Every row gives one point. Each copy is the shape, with its points in the same order, stretched, turned, moved and blurred by noise. Say if it was mirrored as well.

Shape (7 x 2):
[[-12 -11]
 [ 30  33]
 [  0 -33]
 [-11   6]
 [ 10 -29]
 [ 32   8]
 [  2 -40]]
Copy 1 (7 x 2):
[[-15  -9]
 [ 31  15]
 [-30   2]
 [ -2 -12]
 [-24   7]
 [ 15  22]
 [-35   2]]
Copy 1 is: mirrored
Copy 2 (7 x 2):
[[  7  16]
 [  8 -46]
 [-18  23]
 [ 15   5]
 [-21  14]
 [-11 -27]
 [-24  26]]
Copy 2 is: only turned
Copy 3 (7 x 2):
[[ 18   1]
 [-60   4]
 [ 26 -31]
 [  8  11]
 [ 16 -35]
 [-41 -15]
 [ 35 -38]]
Copy 3 is: mirrored

Shape (7 x 4):
[[-13  -2  26   7]
 [ 23  -9  13  25]
 [ 10 -11  10  12]
 [ 24  -8  20 -11]
 [-15  60 -25 -18]
 [-10   0   9  10]
 [  6  -8  -5 -11]]
Copy 1 (7 x 4):
[[ 16 -25   0  10]
 [  2   3 -11  22]
 [  5  -6 -13   8]
 [ 29  -2 -20  -8]
 [ 33  26  51 -14]
 [  6  -7   8   6]
 [  9   9   2 -19]]
Copy 1 is: only turned
Copy 2 (7 x 4):
[[-10  23  -8   2]
 [ 26  13  -7  -6]
 [ 12   9 -11  -4]
 [ -3  17 -12 -26]
 [-20 -25  29   4]
 [ -3   8  -6   6]
 [ -5  -1  -8 -13]]
Copy 2 is: mirrored
Copy 3 (7 x 4):
[[-10   8  22  31]
 [ 34   7   1  29]
 [ 13  -1   0  22]
 [ 31 -14  10  24]
 [-37  24   9 -57]
 [-13  11  10  19]
 [  4 -15  -6   6]]
Copy 3 is: only turned
Copy 4 (7 x 4):
[[  0  -5  -8  22]
 [ 13 -49  -8   3]
 [ 13 -23 -15   8]
 [-17 -15 -20  -4]
 [-19  56  32  -3]
 [ 12  -6  -2  20]
 [  7   9 -19  -2]]
Copy 4 is: only turned

Shape (11 x 8):
[[-22 -11 -14 -22  36  26 -29  37]
 [-10   1  25 -12 -14 -10  18  32]
 [-19  -6 -24  -1  35 -14   4  26]
 [-21  20  43  12  23 -37 -17 -22]
 [ -9  27  30 -15  19  14  -7  32]
 [ 22 -32  28  14 -22  24 -10 -11]
 [ -2   5  -3  -3 -11  19 -38   5]
 [-31  19  38  13   2 -23   1 -26]
 [ 22 -24  -1 -43 -18  15  25 -20]
 [ 37 -24   4  -3 -11 -36  28  15]
 [ 26 -11 -14 -15  -5  17  36  -4]]
Copy 1 (11 x 8):
[[-23  -9  52   7  33 -12  -1  -5]
 [-11   2 -24  41   6   2  -9  -6]
 [-16  12  28  -2  10 -17 -13 -21]
 [ -7  -1   1  -8  -7  42 -22 -41]
 [-17   0   9  21  18  18  21 -15]
 [  6 -25 -56 -11   6   2  -6  30]
 [  5 -21  14   2  -4  -1   7   7]
 [ -2  10 -10  -2 -22  40 -18 -17]
 [ 39   9 -19  28  23  -8 -32  24]
 [ 13  -3 -54  22  14 -23 -29 -15]
 [ 26  19 -28   7  10 -19  -3  22]]
Copy 1 is: mirrored
Copy 2 (11 x 8):
[[  1 -44   1 -28 -13  18  56   4]
 [ 12  40 -38 -13  25   4   2  16]
 [-12 -30  -5 -17   3  40  15 -32]
 [-29  60  25  11  -3 -12  21 -42]
 [-28  26 -15 -13  12 -12  35  14]
 [ 11  28 -19  37 -26  -9   5  26]
 [-13  -4  24  -8 -15  15   7  23]
 [-15  58   6   0  -8 -25   5 -37]
 [ 35 -27 -22  37   6 -24   0  10]
 [  7  27 -26  39  37  34 -21   9]
 [ -1 -29 -38  28   5  -2 -10  10]]
Copy 2 is: mirrored
Copy 3 (11 x 8):
[[-16 -17 -27 -51 -42  12   2 -18]
 [-18  11  -5  30 -36  -2 -10  11]
 [-10  21 -15 -36 -22 -17   4 -15]
 [ 56  36  -1  34 -35  25 -24 -32]
 [ 25  -9 -28  15 -44  14  -1   3]
 [  5 -20  12  -2  -2  55 -27  -5]
 [ -2 -29   3  -1   4  28   6 -39]
 [ 46  17   9  37 -20   7 -35 -29]
 [  6 -19  58   2 -27  -1  11  17]
 [-17  40  24  16 -16   8  14  22]
 [ 10 -16  31 -12   0 -13  10  20]]
Copy 3 is: mirrored
Copy 4 (11 x 8):
[[ 15  26 -36  10 -33  23 -28   1]
 [  3  -4  14  -6 -30  18   1 -18]
 [-15  19 -27  11 -28   6   7  11]
 [-33  -3 -28 -51 -17 -11  -4 -17]
 [  2   6  -6 -27 -38  16 -25   6]
 [ 31 -22 -12 -17  16  11  -6 -32]
 [ 10   5 -16   7  -5   3 -38 -12]
 [-37 -18 -15 -36  -9   4  -4 -20]
 [  8  11  10  -1  25  39   6 -14]
 [ 11  14  16   0  -1  -6  34 -15]
 [  3   3   4  12  18  25  14  11]]
Copy 4 is: only turned
